Every row gives one point. Examples show where two turns around zero, p and q, send a point. Write where each new point lands after one turn and then the other. Backwards means that the second turn is done in reverse. Each puzzle has new turns, and all numbers are rounded.

Turn p:
[-0.60 -2.20 -0.09] -> [0.37 1.82 1.33]
[ 1.13 -1.59 -1.18] -> [-0.49  0.08  2.22]
[0.13 2.27 1.00] -> [ 0.39 -1.49 -1.95]
[-2.01  3.54 -1.09] -> [-2.33 -0.56 -3.47]
[ 0.82 -1.01  3.13] -> [ 3.38 -0.05  0.23]
[ 0.53 -1.01 -1.78] -> [-1.32  0.21  1.63]
Turn q:
[-1.01 -3.57  1.59] -> [ 2.77  2.93 -0.14]
[-1.03  1.21  0.15] -> [-1.52  0.41  0.28]
[-0.96  1.02  0.09] -> [-1.31  0.39  0.32]
[-0.15  0.77  1.60] -> [-0.91  0.78 -1.32]
[ 2.85  0.28 -4.16] -> [ 1.19 -4.62  1.66]
[0.31 0.28 0.74] -> [-0.21  0.11 -0.82]
Where do these land?
p, then q: [ 2.06  2.31 -0.09] -> [2.74 0.99 1.05]
q, then p backwards: [-2.82 -1.67  2.06] -> [-2.87 -2.59  0.18]
p, then q backwards: [ 1.00  1.14 -1.93] -> [ 0.15  2.25 -0.97]
p, then q backwards: [-1.72  0.07  1.14] -> [ 0.13 -0.92  1.84]
p, then q: [ 1.48 -1.85 -1.18] -> [-0.34  1.82 -1.90]

Turn p:
[ 0.91  0.73 -0.82] -> [-0.90  0.33  1.05]
[-2.02  2.10  0.30] -> [-1.39 -2.39 -0.97]
[ 2.26 -2.97 -0.68] -> [1.65 3.32 0.80]
[-1.10 -1.14  2.05] -> [ 2.07 -0.87 -1.29]
[-0.30  0.80 -3.35] -> [-3.16  1.39 -0.24]
[0.25 0.46 2.51] -> [ 1.74 -1.77  0.63]
Turn q:
[-0.17 -0.29 -3.15] -> [ 0.35 -2.10 -2.35]
[1.20 2.59 0.48] -> [-2.53  1.31 -0.50]
[-2.25 -1.20  2.41] -> [ 1.03 -0.29  3.34]
[ 1.22 -1.10  0.25] -> [ 1.16  1.08 -0.51]
Where do these land?
p, then q backwards: [-0.39  1.27  2.10] -> [-1.98 -0.90 -1.20]
p, then q backwards: [-0.65 -1.28  1.32] -> [ 0.58 -1.62 -0.91]
p, then q: [-1.60  0.07  0.30] -> [ 0.85 -0.98 -0.99]
q, then p backwards: [ 2.64 -0.05 -3.72] -> [-4.18 -1.82 -0.02]
